Every row gives one point. Each copy is the shape, with its points in the same order, turned, moved and blurred by noise. Some copies are also mirrored. Which?

Shape (5 x 2)
[[-20 -17]
 [-24 -58]
 [-10  10]
 [ 34  55]
 [ 14 -64]]
Copy 1 (5 x 2)
[[ 19 -42]
 [ 49 -66]
 [  3 -14]
 [ -6  46]
 [ 79 -40]]
Copy 1 is: only turned
Copy 2 (5 x 2)
[[-21 -17]
 [-62   0]
 [ -1 -18]
 [ 63   5]
 [-56  37]]
Copy 2 is: mirrored
Copy 3 (5 x 2)
[[ -5 -35]
 [  6 -77]
 [-14  -6]
 [-10  52]
 [ 40 -47]]
Copy 3 is: only turned

Shape (9 x 3)
[[ 53 -39  -5]
 [-21  27 -57]
 [ -2  -9  14]
 [ -3  -4  18]
 [-23 -13  -8]
 [-18 -19  21]
 [-26 -30  23]
 [ -8 -23  18]
 [ 50 -23 -77]]
Copy 1 (9 x 3)
[[ 27  39  56]
 [-58 -18  14]
 [ 21   4   1]
 [ 24  11  -5]
 [  6 -23   7]
 [ 39 -11  -2]
 [ 37 -22   3]
 [ 32  -2   9]
 [-34  29  88]]
Copy 1 is: mirrored
Copy 2 (9 x 3)
[[-46  64  -4]
 [ 46  15  36]
 [-13   7 -14]
 [-18   2  -8]
 [ 16  14 -10]
 [ -4   0 -38]
 [ -7   9 -47]
 [-16  13 -32]
 [ -3  95  40]]
Copy 2 is: mirrored
Copy 3 (9 x 3)
[[ 14 -18  38]
 [-28 -21 -64]
 [-24  27   0]
 [-20  27  -1]
 [-46   8  -9]
 [-42  32   6]
 [-51  32  14]
 [-33  18  14]
 [ 21 -76 -11]]
Copy 3 is: only turned
Copy 4 (9 x 3)
[[ 26  45  23]
 [ 24 -42 -47]
 [-16  -6  18]
 [-17  -4  17]
 [  5 -34  14]
 [-21 -17  27]
 [-15 -27  42]
 [ -8  -9  30]
 [ 79  24 -31]]
Copy 4 is: only turned

Shape (9 x 4)
[[-31 -28  11  23]
 [ -4  23 -51 -24]
 [-58 -16 -29  67]
 [-12 -58  -5  37]
 [-20  79 -22  -1]
 [ 16 -43  24  -4]
 [-11 -43   0   1]
 [ 62 -44  69  34]
 [-63 -61 -19   3]]
Copy 1 (9 x 4)
[[ -2 -29 -20  17]
 [-41  26  30 -21]
 [-29 -75 -27 -27]
 [ -2 -54   6  27]
 [ -5  45 -10 -77]
 [ 26  -2  16  52]
 [-13 -20   0  31]
 [ 95 -26  33  46]
 [-53 -40 -44  45]]
Copy 1 is: only turned
Copy 2 (9 x 4)
[[ 15 -47  29 -10]
 [-26  22  -8 -53]
 [-19 -48  83 -34]
 [ 37 -26  56  -4]
 [-83 -10 -17 -31]
 [ 39 -15   3  18]
 [ 34 -20  20 -12]
 [ 41 -12  11  93]
 [ 40 -51  42 -55]]
Copy 2 is: mirrored
